Each row is a point. Any point is a mix of the corners, with weights that add up to 1. It lies inside the corners' shape when no weight is negative. Is each point inside? If not, which corners have a negative weight?

Corners:
(1): [ 0.34 -0.13  0.61]
(2): [-0.84  0.20  0.41]
(3): [0.04 0.24 0.29]
(4): [ 0.64 -0.39 -0.03]
Points:
[0.06 0.14 0.35] => inside
[ 0.46 -0.39  0.21] => outside (3)
[ 0.50 -0.32  0.04] => inside
[ 0.49 -0.28  0.05] => inside
[-0.23  0.18  0.46] => outside (4)
[ 0.05 -0.08  0.12] => outside (1)
[0.02 0.08 0.11] => outside (1)
[-0.62  0.15  0.39] => inside
[ 0.30 -0.11  0.57] => inside

Corners:
(1): [-0.27 -0.32  0.78  0.01]
(2): [-0.35  0.22  0.65 -0.45]
(3): [-0.05  0.68  0.18  0.16]
(4): [ 0.35 -0.32 -0.69 -0.03]
(5): [ 0.85 -0.54 -0.26 -0.18]
Points:
[ 0.19 -0.12  0.18 -0.27] => inside
[ 0.07  0.41 -0.02  0.01] => outside (1)
[ 0.00 -0.17  0.14 -0.07] => inside
[ 0.48 -0.24 -0.16 -0.21] => outside (1)
[ 0.08 -0.34  0.55 -0.48] => outside (3, 4)
[-0.02  0.53  0.18  0.11] => inside
[-0.17 -0.23  0.60  0.00] => inside
[ 0.20  0.28  0.19 -0.11] => outside (1, 4)

Corners:
(1): [ 0.57  0.13 -0.29  0.36  0.59  0.28 -0.02 -0.57]
(2): [-0.14  0.49  0.22  0.28  0.27 -0.22  0.00 -0.37]
(3): [-0.34 -0.05  0.57 -0.51 -0.23  0.19  0.12  0.89]
(4): [-0.57  0.26  0.02  0.70  0.33 -0.08 -0.17 -0.20]
(5): [-0.06 -0.44  0.09 -0.53 -0.33  0.47  0.26 -0.03]
(6): [ 0.39 -0.44 -0.07 -0.51 -0.70 -0.28  0.68  0.56]
(7): [ 0.12  0.60 -0.15 -0.07  0.33  0.53  0.40  0.17]
(8): [-0.01 -0.23  0.25 -0.40 -0.54  0.65 -0.15  0.26]
(9): [-0.68  0.35 -0.24  0.24  0.36 -1.15 -0.10  0.33]
Points:
[-0.29  0.19  0.07  0.11  0.17  0.11 -0.08  0.00] => outside (6)
[-0.21  0.08  0.06 -0.15  0.00 -0.01  0.10  0.35] => outside (2)
[ 0.21  0.14 -0.09  0.20  0.30  0.11  0.03 -0.28] => inside
[-0.01 -0.24  0.07 -0.47 -0.29  0.10  0.22  0.47] => outside (2, 4)
[-0.17  0.02 -0.07 -0.10 -0.08 -0.45  0.19  0.33] => inside

Corners:
(1): [-0.21 -0.15 -0.60 -0.87 -0.22  0.28  0.47  0.27 -0.26]
(2): [ 0.10 -0.10  0.71  0.03  0.08  0.11  0.63  0.09  0.06]
(3): [ 2.11 -0.05 -0.32  0.18 -0.01  0.11  0.55 -0.46 -0.14]
(4): [-0.28  0.13  0.29  0.34  0.16  0.34 -0.47  0.13 -0.04]
(5): [ 0.08  0.28 -0.05  0.43  0.10  0.40  0.49 -0.41  0.14]
(6): [ 0.45  0.18  0.13 -0.57 -0.37  0.29 -0.39 -0.28  0.20]
(7): [-0.19  0.22 -0.13  0.23 -0.06 -0.20  0.23  0.17  0.04]
(8): [-0.11 -1.26  0.29 -0.23  0.12 -0.56  0.59 -0.11  0.14]
(9): [-0.34  0.05 -0.19  0.49 -0.62  0.40  0.16  0.10 -0.34]
(10): [-0.50  0.34 -0.18  0.46 -0.48  0.42 -0.12  0.45  0.32]
Points:
[ 0.27 -0.13 -0.24 -0.17 -0.35  0.24  0.42 -0.05 -0.11] => outside (4, 7)
[-0.07  0.32  0.01  0.25 -0.23  0.36  0.17  0.12  0.05] => outside (8)
[-0.21  0.42 -0.36  0.15 -0.42  0.59 -0.21  0.26  0.02] => outside (2, 7, 8)
[ 0.14 -0.22  0.34  0.17 -0.08  0.12  0.27 -0.05  0.14] => outside (1, 7)
[ 0.24 -0.04 -0.02 -0.11 -0.08  0.16  0.25 -0.07 -0.05] => outside (10)
[ 0.85  0.05 -0.05 -0.15 -0.20  0.20  0.08 -0.25  0.03] => inside
[ 0.00 -0.18 -0.22 -0.31 -0.20  0.13  0.41  0.04 -0.07] => outside (4)
[ 0.37 -0.09 -0.02 -0.11 -0.18  0.22  0.12 -0.08  0.02] => outside (7)

Corners:
(1): [-0.13 -0.44 -1.22 -1.45  0.41  0.24  0.46  0.45  0.17  0.20 -0.01  0.67]
(2): [-0.18  0.25 -0.84 -0.46  0.35  0.48  0.49  0.05 -0.43 -0.09  0.36  0.47]
(3): [-0.08 -0.43 -0.32 -0.18  0.18  0.28  0.10 -0.35  0.10 -0.08  0.46  0.30]
(4): [-0.22 -0.14 -0.28  0.37  0.13 -0.18 -0.20 -0.20 -0.34  0.12  0.40  0.06]
(5): [ 0.08  0.39 -0.04  0.47 -0.11  0.18 -0.80 -0.11 -0.32 -0.37  0.11  0.25]
(6): [ 0.19 -0.03 -0.89 -0.77 -1.25  0.35 -0.22 -0.13  0.16  0.33  0.22  0.40]
(7): [-0.08  0.53 -0.47  0.34  0.34  0.22 -0.69 -0.67 -0.26  0.22  0.31 -0.14]
(8): [ 0.14 -0.17 -0.15  0.21  0.14  0.18 -0.48 -0.08 -0.06  0.13  0.35 -0.37]
(9): [ 0.06 -0.14  0.08  0.16  0.36  0.22 -0.25 -0.51 -0.74 -0.44 -0.04  0.14]
(10): [ 0.35  0.09 -0.38 -0.57  0.60  0.02  0.40  0.46  0.30 -0.24 -1.15  0.81]
(11): [ 0.10 -0.02 -0.17  0.18  0.28  0.32 -0.16 -0.03 -0.36  0.20  0.25  0.58]
(12): [ 0.73  0.06 -0.03  0.04  0.45 -0.64  0.00  0.15  0.08 -0.14 -0.03  0.52]
(13): [-0.08  0.14 -0.22 -0.89  0.65  0.10  0.58  0.37  0.13  0.12  0.00  0.72]
Points:
[ 0.03 -0.04 -0.44 -0.10  0.26  0.18 -0.05 -0.24 -0.33 -0.01  0.12  0.38] => outside (5, 8, 13)
[ 0.09  0.19 -0.28  0.05  0.23  0.07 -0.14 -0.07 -0.22  0.00  0.12  0.23] => outside (1, 3)
[ 0.16 -0.25 -0.30 -0.39  0.15  0.08  0.08  0.02 -0.01  0.05  0.03  0.44] => outside (2, 5, 7)
[ 0.19 -0.11 -0.35 -0.13  0.09  0.04 -0.23 -0.10 -0.06  0.01  0.10  0.26] => outside (2, 13)
[ 0.22 -0.02 -0.16  0.00  0.43 -0.10 -0.04 -0.01 -0.12 -0.08  0.05  0.35] => outside (6)
[ 0.10  0.02 -0.44 -0.29  0.21  0.08 -0.02 -0.02 -0.11 -0.05  0.06  0.47] => outside (8)
[ 0.36  0.15 -0.31 -0.70  0.21 -0.08  0.01  0.20  0.22 -0.03 -0.40  0.50] => outside (2, 3, 4, 11)
[ 0.05  0.02 -0.54 -0.28  0.12  0.18 -0.10 -0.03 -0.01  0.12  0.18  0.29] => outside (9)

Corners:
(1): [ 0.31 -0.12  0.07 -0.04  0.03 -0.30  0.23 -0.06  0.02 -0.07 -0.09 -0.38
  0.33  0.11]
(2): [-0.07 -0.30 -0.12 -0.28 -0.43  0.01 -0.13 -0.58  0.33 -0.42  0.00 -0.71
  0.48  0.09]
(3): [-0.01  0.05 -0.50  0.88  0.53 -0.49  0.14  0.10  0.45  0.72 -0.11  0.69
 -0.44  0.39]
(4): [ 0.09  0.12 -0.70  1.30  0.39  0.56 -0.48  0.52  0.91  0.37  0.70  0.97
  0.30  0.43]
(5): [-0.11 -0.10  0.36 -0.45 -0.50 -0.16  0.15 -0.06 -0.73 -0.25 -0.25 -0.69
  0.00 -0.33]
(6): [ 0.02  0.12  0.00  0.73 -0.08 -0.17 -0.52  0.09  0.27 -0.07 -0.31 -0.29
  0.29  0.54]
(7): [ 0.11 -0.30 -0.23 -0.33 -0.08  0.06 -0.25  0.17  0.14 -0.26 -0.35 -0.37
 -0.01  0.21]
(8): [-0.12  0.04 -0.05 -0.03  0.25 -0.41  0.16 -0.25 -0.29  0.08 -0.37 -0.32
  0.06 -1.46]
(9): [-0.19  0.20 -0.04 -0.38 -0.25 -0.19  0.32  0.04  0.17  0.43  0.02 -0.37
  0.40 -0.66]
(10): [-0.14 -0.16 -0.07 -0.17  0.77  0.03  0.07  0.09 -0.15 -0.06 -0.29 -0.26
 -0.19  0.50]
(11): [-0.09 -0.94  0.36 -0.35 -0.08  0.15 -0.34  0.04  0.04 -0.55 -0.14 -0.64
  0.12  0.35]
(12): [-0.05 -0.24  0.04 -0.46  0.29 -0.66 -0.04 -0.04 -0.36 -0.30  0.13 -0.34
  0.09 -0.60]
(13): [ 0.42  0.23 -0.18  0.58 -0.03  0.43 -0.26  0.22  0.41  1.21  0.81 -0.14
 -0.29  0.37]
(14): [ 0.10  0.12  0.22 -0.07 -0.37  0.03 -0.15  0.14  0.53 -0.53  0.22 -0.35
  0.03 -0.60]
(15): [-0.03  0.05 -0.12  0.17  0.55 -0.09 -0.23 -0.09  0.40  0.10 -0.25  1.20
 -0.07 -0.42]
Points:
[ 0.01 -0.18 -0.24  0.21  0.27  0.01 -0.20  0.09  0.19 -0.02  0.13  0.16
 -0.04 -0.11] => outside (1, 6, 9)
[ 0.01 -0.10 -0.07  0.14  0.03 -0.02 -0.07  0.01  0.21  0.07 -0.07 -0.10
  0.11  0.01] => outside (12)
[ 0.01 -0.18 -0.07 -0.15  0.12 -0.12 -0.02  0.06  0.08 -0.20  0.00 -0.09
  0.10 -0.06] => outside (6, 8, 13)
[ 0.05 -0.15 -0.06  0.30 -0.01 -0.02 -0.27  0.06  0.25 -0.08  0.01 -0.07
  0.10  0.10] => outside (9, 10)
[ 0.13  0.15 -0.25  0.65  0.35 -0.04 -0.14  0.06  0.36  0.32  0.27  0.44
 -0.10  0.40] => outside (7, 8, 9, 11)
